Each row of a before or after table is a point. The points were changed in one or more steps. Then noise was added and the rows were shuffled. The steps act on columns, c1 being the first. Name the steps. A step turns or swaps two columns, mirrors them in a line or flattens them onto one, adds a multiple of one to another, or multiplies or shifts one. Angles are multiples of 10 degrees, from the lower column toward the higher: turns from -170 to 170, lines from 10 to 170 but not 90. Use the fewest steps. Two steps may share a column if one is a turn and the other turns, adds or multiplies; they go together, in the order done. Otherwise the lowest column goes first.

Before:
[[ 36 -16]
 [  5  24]
 [ 12   4]
 [  0  -2]
 [ 17 -60]
 [-24   4]
 [ 41   5]
 [ -7  13]]
After:
[[ -8  -2]
 [-17  36]
 [  3  41]
 [  3  13]
 [  2 -28]
 [ 15  -7]
 [ 23   2]
 [-63  17]]
Steps: swap c1 and c2

Before, 12 rows:
[[ -1  -2 -14   2   6  -1]
 [-10  23  11  10  -1  -2]
 [-19   4   4  18 -10  -7]
 [-16  -9   1  -8   1  -3]
 [ 10  -9  11   0   8   6]
 [  1   4  -8   0  -8  10]
 [ -5  -3  15   0   0   4]
 [ -9   2  12   3 -10 -11]
 [  4   3   8   1  -3  19]
 [  6   8   4  15   9 -12]
 [ -2  12   1   2 -10  -6]
 [ -9   4  -7   3  -7   2]]
After (12 x 6):
[[  6  12 -22   6   9  -8]
 [-10  34 -61   4  -1  -1]
 [ -5  11  14   0   0   3]
 [ 10   1  29   0   8   4]
 [-16  -8  25  -3   1  -2]
 [ -9  13  -1   1 -10  -8]
 [-19   8 -10   7 -10  -5]
 [  1  -4 -14   0  -8   7]
 [ -9  -3 -13   1  -7   1]
 [ -2  13 -33   1 -10  -4]
 [ -1 -15   1   1   6  -1]
 [  4  10  -6   1  -3  13]]
Steps: multiply c2 by 3; turn c2 and c3 by -70 degrees; multiply c4 by 0.4; multiply c6 by 0.7

Before, 11 rows:
[[ 19  -4  15   0   1  23  12 -13  11]
 [  6  12   6  -2  12  10  13  12   0]
 [  5   8  -4  -7  18  -7   5  -5 -11]
 [ 17   5   0  13   5   9  17  -6   5]
 [  6  22   6  -9 -10 -14 -16  -6  12]
 [  7   2  23  17   6   2 -10  18  -7]
 [ 29  12   7 -11   2  -6 -14  -4  -4]
 [ 11   3   8 -10  13   1   3  20   8]
 [ 11 -14  11  17  14 -14 -15 -13  -2]
 [  0  -6 -13  22  10  11  -2 -17   0]
 [ 23  -8   8 -10   1   7  13   5  -7]]
After (11 x 9):
[[  4 -15  11  -8 -12 -11  17 -39  -2]
 [  4   3   7  13 -13   9  -1  59   8]
 [  3  12   7  16 -14  -2 -11  36   0]
 [  3   2  22  19  -5 -16  11  54  -6]
 [  2   8  -4  -8 -18   9  -2 -15 -11]
 [ 12  12   7   5   1  12  14 -11  -4]
 [  0  -6 -13 -10 -10 -24   4 -50  -1]
 [  6   5   0   3  -8 -16 -16 -18   5]
 [ 10  -7   8  18  -3   7 -13  15  -7]
 [  8  -5  15  37  -3  -8 -12 -39  11]
 [  3  22   7  -4  13  13  14 -19  12]]
Steps: multiply c1 by 0.4; turn c4 and c6 by -110 degrees; add 1 times c3 to c4; turn c5 and c7 by 170 degrees; multiply c8 by 3

Before, 10 rows:
[[ 11  -8  49 -25 -11  40  18  32 -17  12  22   2 -18  22]
 [  7  14  19  -7  20 -11  25  36 -33  28 -23  14  32  20]
 [ 18  27  -1 -16  -3  23  -2 -13 -13  34   3 -19  26   8]
 [-43  14  12 -10  17  42 -24  29  25 -14  15   4  31  -3]
 [ 18 -10  23   1  14  -1  24 -25  19  18  33 -15  -3   8]
 [ 18   9  -6  -9  -2  -3   0   7  14  23   1  13  14   5]
 [-23  60  -4 -34 -18 -23  10  12 -23  -5  -4   3   8 -13]
 [-28 -11   3  -7  -1  54   3  22  36 -32  14 -27 -15  -2]
 [  2  -2   8  -4  -9  16  -4  10  -1  30  35 -20 -15 -19]
 [-27 -16 -38  -2  23   3 -16 -25   4  14  36  25   7 -26]]
After (10 x 14):
[[-10  -9 -15  12  13  -7   2   7   4  23   2  12  -8   7]
 [ 21  18  17  10  -8 -23   2  14 -17  -6  -9  56 -34 -11]
 [-17   9   0  -6   5  -5  41 -26  27  21  -5 -16   0  10]
 [ 15  22 -28 -14 -23  54  14  20  26 -30   3 -21  -5  -5]
 [  2  -7  46 -20  13  39  32  34  24  12  -4  -8 -23  20]
 [ -9  27   8  24  15  23   5 -12  -8  34   3  18 -15  10]
 [ 11   1  -9  30 -43  43  -4  27  25 -13  28  15 -11  -4]
 [  7  16   6 -16   6  18  30  10   8  29  19  -9  -5 -17]
 [-16 -10  37  30  -5  -9  -7  37  -5  31 -33  17  -8  22]
 [ -1 -29 -28   6 -37   5  26 -25 -30  17  35  -5  -3 -28]]
Steps: turn c1 and c5 by 130 degrees; multiply c1 by 0.7; turn c2 and c12 by 70 degrees; turn c3 and c9 by 50 degrees; swap c4 and c13; turn c7 and c11 by -60 degrees

Before, 13 rows:
[[ -7  20   2 -12 -20  22  28  22  -5  24  15  17  13  -7  11  16  21   9
    3  19  22  -8  17  -5]
 [ -1  14  23  -4  -7 -11   4  -1  -6  -1   7  10 -16  18  12 -18 -13   4
   13   0  10  13  -4  12]
 [ 17   5 -13  23   9   3  16 -12  10  26  -6 -10 -11 -13  14  -1   1  27
  -13 -16  11 -16 -19 -17]
 [  2 -16  25  -9 -23 -15  27  10 -24  26  29   4  26  18  19  17  23  -7
   -3 -20  -5 -15  12 -13]
 [-10  14  29  22  14 -17  16 -17 -11   7  27  23  20  12 -18  22  16  28
  -19 -15   3  11  29  21]
 [ -6 -15  10  31  -3  -8 -10  -2 -22  -3  -9  19 -15  -2  20  25   3  19
   -7  16 -16   4  10  -7]
 [ 21 -12  30  -4  15   8 -11  15  15  26 -12 -18 -23 -13 -11 -20 -15  22
   17  -3  16   6  -7  -6]
 [-18  -8  -6 -13   2 -17  -9  -8   5  -3 -14   7  15  18   0   3  -4  -8
   -2  28  12 -10  -9  23]
 [ 21 -19  -9  10 -18  10  -8  13  -1  14   2  10  18  26   4   3  20  11
    2  -5 -20  16 -10  -9]
 [ 20  -2   3  19   4   9  24  19  11  30  -4 -18  24   0  -8  -9  -8 -13
   13  -8 -10  17  12  -3]
 [ 20 -16  -1   8  13  -5   4   7 -14  18  11  -8 -17  -1 -16   2   8 -17
   13  11  20 -10   6   8]
 [ -5 -13 -18  21  22   7   9 -24 -23   4 -17  -5   1  18 -11  20  -4 -13
   11   2   9   9  24  13]
 [-22  23   3  19   1   1  26 -19   6  -9   9 -16  14  -1 -19 -17   3   8
  -19 -20 -23 -13  24   0]]
After (13 x 24):
[[ 20 -16   0   7  13  -5   4  -9 -35  19  10  -8 -17  -1 -16   4  -5 -17
   13  11  20 -10   7   8]
 [-10  13  28  26  13 -17  16   7 -27   7  27  23  20  13 -29 -14  -7  28
  -19 -15   2  11  28  22]
 [  2 -16  25 -12 -23 -14  27  -6 -61  27  30   4  26  18   4 -30 -17  -7
   -3 -19  -5 -16  12 -12]
 [ 21 -20  -9   5 -19  11  -8 -16  -3  15   2  10  18  26  -1 -12 -17  11
    1  -4 -19  15  -9  -8]
 [ -6 -16   9  30  -3  -8 -10  -9 -54  -2  -9  19 -15  -2   6 -30   6  19
   -5  16 -16   5  11  -6]
 [ -1  12  22  -4  -8 -11   4   2 -15  -3   6  11 -16  17  20  13   7   4
   12   1  10  13  -4  12]
 [-21  23   3  25   1   1  26  11  15  -9  10 -16  14  -1  -9  22  -8   8
  -19 -19 -23 -12  23   1]
 [ -6 -14 -17  28  23   8   9  15 -58   4 -18  -5   2  18 -18 -11  10 -13
   11   2   9   8  22  14]
 [-17  -8  -7  -8   2 -16  -8  12  12  -3 -14   7  15  17  -2  -3   6  -7
   -2  29  12  -9  -9  23]
 [ -8  20   2 -18 -21  22  29 -17 -13  24  15  17  12  -8   0 -24 -14  10
    2  20  23  -8  18  -6]
 [ 21 -12  30  -8  15   8 -10 -12  38  27 -13 -18 -24 -13   3  28   8  21
   16  -3  17   7  -8  -5]
 [ 20  -1   3  12   4   9  25 -24  27  31  -4 -18  24   0  -1  14   6 -13
   13  -9  -9  17  12  -3]
 [ 17   4 -11  26   9   3  16   4  25  27  -6 -10 -12 -13  12  -6   0  26
  -13 -15  10 -16 -19 -17]]
Steps: mirror c4 and c8 in the line at 170 degrees; multiply c9 by 2.5; turn c16 and c17 by 160 degrees; turn c15 and c16 by -30 degrees
